Each row is a point. The last column is the point's height on a tilted bowl or saddle (a function of degree 2), plus a little noise. Count its main directions that bend up, bend down and stay straight.

Points (10 x 3):
[[  8.9  -0.4 -21.6]
 [  0.9 -15.9  -9.0]
 [-14.6  10.7 -12.3]
 [ 12.0  -2.3 -18.7]
 [-16.9  16.9  -4.1]
 [ -4.9  21.0  -9.8]
 [-24.4 -20.5  22.4]
 [  3.4 -21.4   0.8]
 [-11.2  24.5   0.0]
 [ -4.4  10.0 -20.5]]
Directions: 2 up, 0 down, 0 straight

Points:
[[-19.5 -30.6  -0.8 -14.9]
 [ -0.7   0.9   3.4 -13.4]
 [-19.6 -13.9 -10.8   5.0]
 [  5.1  -2.5 -25.0  -6.6]
 [  1.9 -31.7   7.8 -20.2]
 [ 10.9 -13.1  31.6 -17.3]
 [ -1.1   7.6  -2.2 -14.4]
 [ -0.6   9.2  -6.9 -16.3]
 [-23.6  -4.0  -5.0   3.7]
 [-25.3  23.1   7.8  19.4]
 [ -2.6   0.3 -16.5  -8.6]
 [ -3.4 -10.2  14.4 -20.6]
 [  5.7 -20.6  16.5 -21.9]
 [ 10.9 -10.0  26.1 -13.6]
 [ 16.1  -7.0   6.5  -7.1]
 [-26.5  -7.1  -9.3  10.7]
 [  6.4  -2.3  10.6 -13.3]]
Directions: 2 up, 1 down, 0 straight

Points (23 x 5):
[[  7.9  20.7  -2.3 -31.0 -16.6]
 [-27.7  14.5  10.5   1.7  -9.9]
 [  9.8  -6.5  -6.8  12.2 -11.6]
 [ -4.9  -6.4  17.7  -9.3  -9.9]
 [-12.6  21.9  16.4 -18.3  -3.0]
 [ 20.2   6.6   6.6 -39.8 -30.5]
 [-14.0   4.1   5.5   6.5  -9.6]
 [-25.1  11.0 -17.6 -16.7  -2.9]
 [-12.0  13.0  -0.6  -2.9  -4.8]
 [ 28.7  31.1   2.2   7.9 -25.4]
 [-21.6 -21.7  27.6  25.1 -36.4]
 [  6.4   7.1  12.6 -13.5 -11.0]
 [ 15.1   2.0   0.0  20.3 -12.2]
 [ -1.9   8.4   7.5  22.3  -9.6]
 [ -6.0  26.8  -1.1 -25.1  -5.1]
 [ -8.3  12.4  -9.1 -11.1  -4.3]
 [  3.6   9.5  -9.7   3.5  -7.7]
 [-20.3   6.7  -1.2  24.6 -16.3]
 [  2.1 -10.7  -4.8 -11.3 -10.3]
 [  7.1  10.5  15.6  20.7  -9.8]
 [  1.6   9.1  -8.8  -1.8  -7.3]
 [ -3.1  -5.7   3.9   7.2 -10.7]
 [ -7.2  -4.5 -12.2  -3.6  -7.8]]
Directions: 0 up, 1 down, 3 straight
